Each point is reached from the start by the listed moves, each made 0, 1 or 2 times, or once backwards (-1), plus a little noise. Is the number of moves made odd or even? Then give how often each move was made.

Moves:
(1): [ 48  37 -33   7]
(2): [13 18  2 35]
Start: [-16 -14  14   1]
Points:
[-78 -69  43 -42] => even (-1, -1)
[ 18   4 -23 -29] => even (1, -1)
[-30 -32  12 -34] => odd (0, -1)

Moves:
(1): [  8  -3 -21   3 -38   6  46]
(2): [ 30  15   0  -3  11   7 -12]
(3): [ 17 -19  27  20 -18  15 -13]
(4): [  7   4  -8  26   6 -17   3]
Start: [10 13 16 -5 22 -2  4]
Points:
[ 92  41 -34  21 -27   6  75] => odd (2, 2, 0, 1)
[ 95  16   6 -10 -55  55  56] => even (2, 2, 1, -1)
[ -8  40   3  -3  84 -40 -24] => odd (-1, 0, -1, 1)
[ 18  10  -5  -2 -17   4  51] => odd (1, 0, 0, 0)
[ 33   5  49  63  55 -28 -48] => even (-1, 0, 1, 2)

Moves:
(1): [ 24   0   5  -1   6  -4  -9  -4  -8 -11]
(2): [ -3  -6  -7   5  -3   0 -12  13   5  -9]
(3): [  1 -10   0  -2  -7   6  17  -1  -8  -9]
(4): [12 -6 20  8 -2  4 -2 -2 14  9]
(5): [-11   3  10   2  11  28  -2  11 -12 -11]
(6): [  6  -5 -18  10  -5   6   5   0   2  -5]
(7): [ 7 -8 -3  1  3 -4 18 21 18 -5]
(8): [  3 -10  -6 -16  -1   6 -12   4   9  12]
(9): [ -1   8  -1 -12  -4  -7   4  -5   9 -12]
Start: [ -8  10 -12  -4  -6   6  10  -3   9   7]
Points:
[ 39  39 -25 -31   4 -48  -5 -38   4  -8] => odd (2, -1, -1, -1, -1, 0, 0, 0, 1)
[  3 -42 -95 -15 -40  19  -2  -9  -9  11] => odd (0, 1, 2, -1, -1, 2, -1, 2, -1)
[-57  31 -40   2   0  38 -10  -6 -15   6] => even (-1, 0, -1, -1, 1, 1, -1, 0, 0)

Moves:
(1): [ 13   4   8   9   4   4   6  -9  -8   9 -11  -7   1  -3  -9]
(2): [-13  24  -9  21   4   0  16  10  -7  -7  26   3  -1  -8 -11]
(3): [  9  -1   1  -5  12  -1   6  -8   1  -2  12 -15  -4   8   5]
(4): [ -9  -8  -4  15   7   3  -3 -15   8  -5   5  -7   2   9  -7]
(5): [ -6   5  -3  -5  18  -6  -4  -7   0   6  -8   4 -10 -14   5]
(6): [  3  18  12 -26  -1  12  -7 -16 -10 -19  -5  -6  -8  -2 -17]
(7): [  1  -5  -3 -13   9   8  19  -6  -1   0  -2  24   4  14  -7]
(8): [  7  -2  -2   1  31  -8 -16  24  -1  -5 -18  -6  16  10 -22]
(9): [  6  17 -16  -2  -1  14  -7  -2  10   8   0   2  -2   3  -5]
(10): [-20  -2  -4  -2   1   7   2  -2   1  13  -8 -13   6   7   2]
(11): [ -6  -9  11   9   2  -1 -19  -6 -33   5   7   4   8   2   3]
(12): [-10  12  22  11   4   7  -4   6   7   1  -6   9 -13  18   7]
Start: [  2  -7   6 -25  -2  20   4 -10  16  19   5   3  -6  -3  15]
Points:
[-26  19 -13   5  95   8  -5  36  70 -30 -13  46  -2  30 -46] => even (-1, 1, -1, 2, 1, 0, 1, 2, 0, -1, -1, 1)
[-18  85  55  16  95  69   5 -19 -73  20   1  62 -10  41 -61] => even (2, 2, 0, 0, 1, 1, 2, 1, 1, 0, 2, 2)
[-25  11  60  58  68 -13  -1  -6 -12  44  31 -32 -41  -1  59] => even (1, 1, 2, 0, 2, -1, -1, 0, -1, 0, 1, 2)
[ 48  26  -9 -46  24  68  -2 -83  60  18 -56  23 -26   7 -42] => odd (2, -1, -1, 2, 1, 1, 1, 0, 2, -1, -1, 0)
[-27 -46 -27  -4  54  24 -49  30  48  67 -72 -19  54  43 -12] => odd (0, -1, -1, 1, 0, -1, 0, 2, 1, 2, 0, 0)
[-14   8 -17 -25  59  54  90 -77  80  70   3  17 -46  39  44] => even (1, 0, 2, 1, 2, -1, 2, -1, 1, 1, -1, 1)
[ 18   3   6  -3  13  34   9  -7 -25  78 -33  50   8 -22  15] => odd (2, 0, -1, -1, 1, -1, 1, 0, 1, 0, 1, 0)
[ 10  52  -5 -55  56  19  16  -2  30 -12   4 -24 -17 -11 -26] => even (0, 1, 1, 0, 1, 1, 0, 1, 0, 0, -1, 0)

Moves:
(1): [-1 -5 -7 -3  4  0  2 -7  0 -1 -6  5  2  4 -1  8 -7 -6  4 -6]
(2): [ 7  6 -7  5 -1 -3 11 -2  6  1 -1 -1  1  2 -3  4  6  5 -8  8]
(3): [ -2  -6   2 -15  -4  -3  13  -3   6  -5  -3  -3  -7   2  -8  -2   7  -5
   8  -6]
(4): [  0   0   7  11  16  -8 -12  -4   7   3   6   1   3   5  -3   8  -6  14
   5  -4]
(5): [  5   0  12  -8   9  -1   0   1   5   8  -3   6   2   4  -3  -4  -3  -8
 -13  -7]
(6): [ 23  -3  10  -4  -8  12   9  -9   4  -6 -11   9   3  -6 -20   6   2   0
   0   7]
(7): [-13   5   0   8  14   5   3  16   4  13   3  -6   3   8   1   5  -1  -2
  19  12]
(8): [  8   3  -3  -5  -3   1   9   5  -3   9   6  10   0  15   8 -24  -9   1
  14  -3]
(9): [ -3   3  -5  -6  -7  -4   0   6  11   1   0   3  -2   8   5   1  -2 -13
  -6   7]
(10): [  2 -11   0  -2   4  -1   6   6  23  22 -10  10   3  -3   0  -3   1  -2
   0   8]
(11): [ 0 -1  8  6  4 12 -7 -7  7  2 13  6 10  6 19 13 -4  0 -3 -2]
(12): [  0 -13   3  18  -5   2   2  -5   5  -7 -13   7   3   3  -6   2   5   8
  -2   3]
(13): [ -5   8  -3  -8   1   3   4 -10   2  -5   9  -5  12  -6   2 -19  -4   5
  -7   6]
(14): [ -4   0  -1 -15   2   1  -1   1   5  -8  -9  -2   7  -4  -4   3  14   4
   0   3]
(15): [  6   0  -5   0   4  -1  -5  -2   5  -7  -7   1 -18   0  -2   0   0  -1
  -6  -7]
(16): [ 19   6   1  -1  12   4  10   8  -1  -8  -3  -6   4  -4   6  14 -13 -12
   0   1]
(17): [ -4 -18  -8   4   7   1   8   3 -15  11  11  -4   0   4  -4   8 -12   2
 -15  17]
(18): [ -7 -12 -14 -14  -6   2   9  13   4  21  17  -9   5   4 -18   2  -6   2
  -1 -18]
(19): [ -5  -6   2   1  10   1   1   4   2  -7   2  10  -3 -12   1   0  -1  -6
   2   2]
(20): [ -9   5  -6  -3   5  -9  15   1   3   3   5   1  -9   3   7  14 -13  13
  -1   4]
Start: [ -2   7   2   9 -10   1  -2  -5   1  -1  -8  -1 -10   4   6  -2   0   1
  -3 -13]
Points:
[ 29 -16   4 -10  44  38  83  18  13  91  76  -4 -21  94 -34  42 -79  56
 -10 -16] => odd (-1, 1, 1, 1, 2, 2, 2, 2, -1, -1, 2, 0, 0, 0, 2, 0, 2, 2, -1, 2)
[ -4 -47 -18 -18 -50   5  75 -65  -7   5 -17  42 -19  -1  -7  14 -49   1
 -30  60] => even (2, -1, 1, -1, -1, 2, -1, 0, 1, 1, 0, 0, 1, -1, -1, -1, 2, -1, 0, 2)
[ 35  31  36   9 -34   1  13 -17  18  13   1   5   1  28  -9 -33   2  17
  39 -27] => odd (-1, 0, 1, 1, 0, 1, 0, 1, 0, 0, 0, 0, 0, -1, -1, 0, -1, 0, -1, 0)
[-50  39  14 -10   8  -1  -2   6  37   6   0   8  10  -5  58 -42  63  27
  67  15] => even (-1, 1, 1, 0, -1, -1, 1, 1, -1, 1, 1, -1, 0, 2, -1, -1, -1, -1, 1, 0)
[ 10  12  -2 -50  30 -16  45  -9  80  66   3  49  42  -7 -51 -95   0  46
  33 -17] => odd (1, 2, 0, 2, 1, 1, 0, 2, -1, 2, -1, -1, 2, 1, -1, -1, -1, 1, 2, 0)

Moves:
(1): [  4   9  -2 -10   2   3   3  -1   9   8   7   7   4  -7  11   1  11   0
  -4   3  -9  -3  -9   8   4 -15]
(2): [ 4  4  2  0  2 -6  7 -6  1 -5 -7 -5  7  6 -2  7 -4 -5 -1 -4 -8  1 -2 -8
 -4 -3]
(3): [-2 -1  7  5 -4  9  2  2 -6 -4  1 -1  4 10  0 -3 -3 -9 -3 -6 -2 -3 -1  0
  4  4]
(4): [  0  -5  -3   8   5   5  -8   7   4 -10   3   8  -9   3   1   7   2   9
  -4  -9   5  10   1  -3  -2   6]
(5): [ -6   6   6   4  11 -13  -3   3   3  11   4   2   8 -14   1  -7   0  -8
   1   3   3  -1  -3   4  -8   3]
(6): [ 1 -7 -3  2  7 12  0 -9  1 11 -2  6  4  2  7 -6 -1  2 -6  2  8  6  5 -3
 11  9]
(7): [ 1  3 -6  4 -5 -9  8  0  3  3 -7 -1  9 -4  0 -6  8 -6  1 -4 -4  6  1  9
  7  0]
(8): [ -8  -2   0   6  -5  13   0   4   1   6  -1  -4   4   3   3   7  10   7
  14   6  -2 -14   0  -5  -7   2]
(9): [  0  -6  -1  -1  -2  -8  -7   2   0  -2  -3   4  -7  12   7 -12   7   5
  10   3  -5  -2   5  -2  -5   0]
(10): [-12   8  11   1   0  -5  -2   8  12   4  -9   3  -1   4  -3  -4  -3   2
  -1  -6   3   2   4  14   5 -10]
(11): [ -7 -10   9  -6   6   1   0  -8 -10  -7  -7  -7   5   1  -4  12   4  -6
  -3   8 -11  13  -3  -3   3   3]
(12): [-4  1  0  4  0  3  3  5 -2  0 -4 11  3  3  3 -4 -4 -2  4 -7 -2 -3  9 -3
  4 -9]
(13): [ 2 -1  4  0 -1 -5 10 -1  8 -5  2  3 -3 -3 -2  5 -1  0  1  2 -4 -2 -2 -1
  2 -3]
(14): [ 6 -2  3 -1  3  2  5  2 -3 -3  3 -1  9 10  0 -3 -3  5  1 -1  3 -3  8  3
 -5  2]
(15): [-1 -2 -4  7 11 -1  3  2 -4 -3  1  2  1  1  4  5 -9 -3 -8  0  6 -8 -5  7
  8  2]
(16): [-9 -4 -5 -5 -4  5  4  3  5  9  5  1 -8 -7 -7 14 -1  1 -3 -9 -1  5 -4 -3
  1 11]
(17): [  8   1  -2   3   7   1   1   3  -5   1 -11  13   2   6  -2 -11   8  -3
  -2  -3   3  -7  -4  -1  -1  -7]
(18): [  8   1   3   2   3   3  -3  -5  -2   3  -4  -6 -12   3   6   1   5  -2
  -4   4  -1   6   6   4  -1  -5]
(19): [ 8  2  1 -2 -6 -3  1 -3  1  0  0  5  6 -2  0  2 -1  5  5 -7 -4  0 -2  1
  5  3]
(20): [ 1 -1 -4  5 16  2 -2 -1  0 -3 -3  6 -9 -1 -4  0 -6 -1  7  5 -3 10 -8  4
 -5 -7]
(21): [ 4 -2  3  2  0 -4  1 10  2 -1  5 -1 -3  1 -3 -2 -5 11  1 -8  0  4  0  1
  4 -6]
(22): [  2   1  -1  -6   4   6   7   0  -6 -14 -13   3  -1  -2   7  -3   0   5
   2  -7  -7   3   2  -2   1  -3]
(23): [  0   0   9  -6 -12   3   0   6   3   2   1  -2  -1   6   8   6   4  -9
   8   5   9   0   4  -2  -4 -10]
(24): [-4  6  0  1  5 -4  3 -8 -2 -2  2 -2 -2 -2  0 -4  2 -2  1  0  1 -3 -3  3
  6 -8]
Start: [  9 -10   7  -3   2  -4   4   1  -3   6  -4   4  -3   2  -1  -3  -3  -5
   2   1   4  -7  -3   5  10   6]
Points:
[ 44  -2 -19  11  95   4  42 -34 -34 -31 -64  47 -29  15  44 -47  12 -13
 -26 -17 -49  41 -27  62  87 -68] => even (2, 0, 1, 0, -1, 1, 2, -1, 1, 0, 1, 1, 0, 0, 2, 0, 1, 2, 0, 2, 1, 2, -1, 2)
[ 40  -9  -4 -38 -27  43  62 -18   6  45 -22  11  59  37  24  -5  60 -43
  10  11 -12 -21 -20 -20  22 -19] => odd (2, 2, 1, -1, -1, 2, 2, 1, 0, -1, 0, -1, 0, 1, -1, 1, 2, -1, -1, 0, 0, 0, 2, 0)
[-21  -8  14  13 -23  12  35   1  13  30  41 -37 -17  20 -17  21   9 -11
  26  16 -15 -67  -7  11 -22  36] => even (0, 0, 2, -1, 0, -1, 0, 2, 1, 0, -1, -1, 2, 2, 0, 2, -1, 1, -1, 0, -1, -1, -1, 1)
[-11 -16   7 -20  20  21  35  -2   2  -8 -10   4 -14 -32   3  63   7  -3
 -19  12 -30 -27 -12  -4   4   3] => odd (1, 0, -1, 0, 0, -1, -1, 1, -1, 0, 1, 1, 2, 0, 1, 1, 0, 1, -1, -1, -1, 1, -1, -1)
[ -3   5  13  -6 -56 -36  30  34  55  34 -17   4  37  26   4  41  12   1
   6 -37 -10 -22 -25  36  53  -2] => odd (1, 2, 0, 0, -1, 0, 2, 1, 1, 2, 0, -1, 0, -1, 2, 1, 0, -1, 2, -1, 1, -1, 1, -1)
[-11 -18 -12 -32   6 -25  55 -17 -23 -11 -12 -11  46 -70  -8  55  -2 -30
 -11 -22 -73  16 -67  21  47  60] => even (1, 0, 1, -1, 1, -1, 2, 0, 0, -1, 2, -1, 0, -1, 2, 2, -1, -1, 2, 0, 0, 2, -1, -1)

Moves:
(1): [ -1   2  -6   3  -1   2  -1  -3  -9   2  -4   9 -10   2   4  -4 -12   2
  -3  -5  -1  -5   3   8  -6  -1   0]
(2): [  2   1   4   4  -6  -3  -4  -3   7  -2   4   7  -5   5  -4   4  -2   4
  -4   1  -7   8 -11  -4   1  -7   1]
(3): [ 10   6   4  -4   3   2  -5 -11 -13   5   1 -10  17  -9  -2   7   4  -2
   4 -13  -1  -1   3   3   1   5   3]
(4): [ -1  -5   3 -10   4   2  -2  -5   4   4   3   1   0  -9   7  -3  -1   4
  -2  -3   2   1   2   2 -10  -9   9]
(5): [ 3 -1 -1  1  3  6 -3  3 -5  9  2  3 -5 -2  7  1  4  3  6  2  3 -2 -3 -5
  5 -4  5]
(6): [ 11  -9 -10   0  -5   3  11  -5 -12   4  -2  -4  -4   7   5  -5   7   5
   9   4   1   7   4  -5   5  -2 -11]
(7): [ 4 -1  2 -1 -3  5 13 -4 -5 -1 -6 -5 -8 -5  2 -2 -2  2  0  4  0  2 -4 -5
  2 -7  7]
(8): [  0   3   4  -7   3   0  10   6  -9   2   8   4   0  -2  -1  -3   2   7
  -1  -1   3  -9   2  -8 -15  -3   5]
(9): [ -2   6  -5   0   5   0 -10   3   3 -12   3  -4   9  -5  -4   6   3  -1
  -4   4  -7   1  -6   4 -12   5  -1]
(10): [-11  -3   0  -4 -13   4   3 -10  -3   8  -8  -2  -3   3   4   5  -3   2
   2  -1   3   7   2   2   4  11  -2]
(11): [  2   5  -5   0 -10   3  -6  13   0  -4   5  -4   0   8  -5   1  -6   2
   5   5  -4  -5   2  11   2  -2  -1]
(12): [ -3   2   1   5   6   1  -7   2   3  -5  -5  -3   1   1   4   5   5   5
  -2 -10  -2  -3   8   7  -3   2   1]
(13): [ -3  -4   7 -11  -6   1   9   9  -2  -7   1   9   1   6   4  -4   1  -2
 -12  -9   1   1  -8   2  -3   6  -5]
(14): [ 1 -7 -5  7 11 -4 -1 -2 -5 -8  6 -9 -3  4 -1  1  0 -2  1 -2 -7 -2 -2  5
 -1  4  4]
(15): [ 4 -6 -1  7  5 -1 -2 -1  5  6  1  6  3 -3 10 -6 -4 21  0 -5 -1  1 -6  2
 -2  8 15]
(16): [ 2  2  1 -2  3  4 -4 -6 -2 -2  2 -9  9 -3  4  1  1 -2 -6  1 -4  3 10 -2
 10  2  1]
(17): [ -2  -3   2  11  -2   7  -5  -7  -6   7  -8  -3   6   3   6 -10   6   0
   6   0  -1   2  -2  -4   1  -1   8]
(18): [-1  5  2  6  0 -4  0  0  3  6  5  8 -3 -7  5 -4  5 -5  7  1  2  4  3  3
  0 -1  5]
(19): [ -2   3  -3  -5  -2   4   2  -2   1  -1  -1   1  12  -1 -13  10   5  -6
  -5  -1   7   8   1   3   6   1   1]
(20): [  0 -10   9  -2  -6   5   5  -1 -10   4  -3   1  -6  -6  -4  -3  -4   8
  -2   0   8   7  -6   1   0  -1  -4]
(21): [  2   0  -3  -5   1 -10   1   2  -1  -9  -3   0  10 -10  -3   8  -1  -7
   9   0  -7  -4   1  -7   4 -13   4]
(22): [  8  -4  -4  -4   4 -11   0  10  -9  10   0  -6 -12  -1  -3  -6  -6   3
  -4   8   2   1  -5   0  -7  -8  11]
(23): [ -1   0  -9   4   0  -3 -12  -4   1  -3  -1  -7  -2   0 -10  -9  10  -1
  -2   2  -1  -9   1   3   7   3  -3]
(24): [ 2  0 -1 -1  0 -1  1  4 -7  2  5  7 -8 -3  4 -1 -5  5  3 -8  8  3 -2 -9
 -8 -1  4]
Start: [ -3   0  -6   4  -7  -9   3 -15   0   5   8   4   0   9  -5   0   1   9
   9   0  -1   1   6  10   6   7  -8]
Points:
[-10  13   7 -16 -35  20  13 -67 -56  49   5  18   7  -4   2  23 -13  -6
  -3 -40  12  24  -1  26  43  21  27] => odd (2, 1, 2, 0, 2, -1, 1, 0, -1, 2, 0, -1, 1, 1, 0, 1, 0, 1, 2, 0, 0, 0, 0, 0)
[  0   0  24 -25   4   2  72   3 -24  58  16  62 -44 -57  24   4 -25  49
  29   0  62   4   4 -58 -24 -37  61] => even (0, -1, -1, 0, 2, -1, 2, 2, -1, 0, -1, 0, -1, -1, 1, 0, -1, 1, 1, 1, 1, 0, -1, 2)
[ 28  11 -12 -11 -26 -23 -14 -29 -95  44  28 -27  22  -2 -46  12  11 -14
  30  13 -18  -4  10  -1  49 -34  21] => odd (1, 2, 2, -1, 2, 0, -1, 2, -1, 1, 1, -1, 0, 1, -1, 2, 1, 1, 1, 1, 2, 2, 1, -1)
[  1   2 -25 -48 -19 -44  35  20 -82 -27  12  23 -11 -17   1  -8  10   5
  -1 -23  11  -8  28 -18 -51  15 -58] => odd (1, -1, 0, -1, -1, 2, -1, 2, 2, 1, -1, 1, 2, -1, -1, 1, -1, 1, -1, 1, 2, 1, 1, 2)
[-22   3 -28  17  18 -11 -38 -19  -3 -31  20 -10   6  12   3 -39 -10  11
 -17  10 -37 -31  -5   2 -51   8  25] => even (1, 0, -1, 1, -1, -1, 0, 1, 2, 0, 0, -1, 0, 1, 0, 1, 2, -1, -1, -1, 0, 0, 1, 1)
[  0  21 -19  18 -14  -9 -38  -8 -17  15  20  53 -15 -16  46  46 -38  78
  23 -55 -15  21 -14  32 -39  18  42] => even (2, 2, 1, 0, 2, 0, 0, 0, 2, 2, 1, 2, 0, 0, 2, 0, -1, 1, 0, 0, 1, 0, -1, 2)
[ -1 -31 -25   3  -3  17  62 -24 -41  64  32  13  -7  29  41 -19  51  50
  38 -14  37  22  16   3  15  56  31] => even (-1, -1, 0, 0, 2, 2, 0, 2, -1, 2, 0, 0, 1, 2, 2, 0, 0, 2, 2, -1, -1, 0, 0, 0)
[-21 -16  14  49 -24  16 -12 -63 -27  78 -54  28 -66  18  69 -24 -57  77
   7 -42  16  31   0   0 -18  14  52] => even (2, 1, 0, 0, 0, -1, 1, -1, -1, 2, -1, 2, -1, -1, 1, 0, 2, -1, -1, 0, -1, 1, -1, 2)
[ 26  -4 -38  26 -26 -17  13   6 -30  23  -1  12 -19   8  54 -14   9  72
  48   5  -8  21  20 -40  18 -24  46] => odd (0, 1, -1, -1, 1, 2, 1, 1, 0, 1, 1, 2, 0, -1, 2, 2, 1, 1, 0, -1, 2, 1, 0, 2)
[ 28  28  15 -25  11 -34  29 -36 -46  57  21  13  12 -65 -38  38 -17  -6
  11   6  17  26  -9   3  -5 -38  52] => even (1, 1, 2, 0, 1, -1, 1, 1, 0, 0, -1, -1, -1, 0, 0, 0, -1, 2, 2, 1, 1, 2, -1, -1)
